Each row of a before or after table is a point. One or more steps were done to the points. Then noise was added and the rows were shuffled. The steps act on how far a point lies along the listed directions, d1 being the first. Name the steps. A step turns or swaps two directions, mirrors them in a line or flattens them onto one, adds a multiple of one to another, or multiplies one. Angles are multiples of 10 degrees, from the lower direction toward the higher: turns from -170 to 170, lines from 10 to 170 but not 90. Use the fewest steps. Two steps may share a direction if one is a turn and the other turns, adds or multiplies; they go together, in the order done. Otherwise the lowest direction goes first.
In the rows, zero is written as 100.

Directions:
(1):  99  74 139
(2): 144 112 110
(3): 115  63  76
Before (11 x 3):
0: 106 121  57
1:  75 127  80
2:  91  78  73
3:  87  95  63
4: 144 123 116
5: 139 127 114
6: 133 146  83
7:  84 103  77
8:  97 110 100
9:  85 101 103
10: 132 135 112
After (11 x 3):
0: 135 114  32
1: 108 108  96
2:  74 134  68
3:  88 130  81
4: 142  89  74
5:  97 137  34
6: 137  77  77
7:  66 112  88
8: 136  68  78
9: 109 149  74
10: 100 111 112
Steps: multiply d1 by 1.6; turn d2 and d3 by 80 degrees

Directions:
(1): 123  80 129  58  73 113
(2):  79  87  84 105  50  68
(3):  80  91 156 124 105  86
(4):  50 118 102  80  93 133
Before, 9 rows:
0:  94 102  79 132  93  69
1: 127  88  90  81  76  71
2:  74  95  72  98  93 105
3:  39 121  80 104  65 100
4:  61  96  39  99  69 100
5:  91 119  68  91  90  87
6:  78  96 144 127 109  92
7: 131 116 148 136 184 123
8:  84  97  64  93  58  93
After:
0: 128  75 107  94 111  99
1:  45 153  45 141 150 124
2: 122 100 134  90 110  85
3: 103 104 132  76 111 130
4: 130  75 134  91  82  99
5: 169  90 106  81  99 107
6: 153  60 140  90 108 104
7:  77  96 134  83  78  86
8:  99 118  60  77 100 131
Steps: swap d1 and d2; turn d3 and d4 by 150 degrees

Directions:
(1): 129 102 113  91 101  42 115  66
(2):  51  95 129  55 103  82 102 113
(3): 112 119  52  56  68  97 100 109
Before:
0: 175 111  96 119  75  64  99  67
1: 138  90  64 112  77 143  90 100
2:  75  82 103  45 101  83 100 130
3: 122 128  61  44  71  92  83 116
4:  72  96 120  88  89  64 114 104
5:  91  93 150  89 122  36 132  91
6: 111  96  82 131 101 152 106 124
7:  71 104 144  66 116  58 110  93
8: 136  84 115 129 104  78  88  82
9:  64  87 118  74 113 110 101 114
10: 104  90  99 165 111 153  98 112
After:
0:  56 110 134  41 108  65 105 107
1:  80 102 117  56 103  48 127 108
2: 135  94  95 141 109 116 115 101
3:  53  75 120  47 108  96  97 138
4: 160 116  67 129  67 123  84  96
5:  65  87 129  64 115  87 108 104
6: 143  83  74 138  88 149  89  96
7:  60  99 116  77  85  71 110 115
8: 149  96 100 158 108  91 115  74
9:  81 114  83  82  94 153  67 143
10: 144  93  90 117  90  82  86  87
Steps: multiply d1 by 0.4; turn d1 and d3 by 70 degrees; multiply d2 by 1.3

Directions:
(1):  85  73 127 100  61  67  63 105  69
(2):  65 121 114  94  70 143 109  60  84
(3): 120 110  49 109  89 113  94 111  46
Before (10 x 9):
0:  67 146 105  96 102 160 150  37 134
1: 118  87 112 106 110  49  86 136  95
2: 106 120  80  99  64 133  98  81  53
3: 140 114  75 103 157 102 147 112 158
4:  94 115  79 112  96 161 124  67  84
5:  81 100 106  96  60  89  95  72  78
6: 108  74 140 117  98  31  62 132 121
7: 125 123  75 116  99 118 118 111  72
8:  41 129  92 105  56 143  85  72  41
9:  74 118 128  99 111  95 123  93 144
After, 10 rows:
0:  79  97 116 110  81 139 109  60  87
1: 139 101  84 125 120  58  85 138 112
2:  81 130  66 106  62 137 103  58  49
3:  31 135 118  91  80 154 105  58  84
4: 121  93 111 101 131  57 101 126 109
5:  86 112  94  96  80 107 111  66  92
6:  94 106 144 108  94 105 118  91 123
7: 106 118  61 116  92  95 103 122  66
8: 136  88  89 105 113  66 102 122 114
9:  80 113 139  93  76 128 109  59 114
Steps: multiply d1 by 0; mirror d2 and d3 in the line at 10 degrees
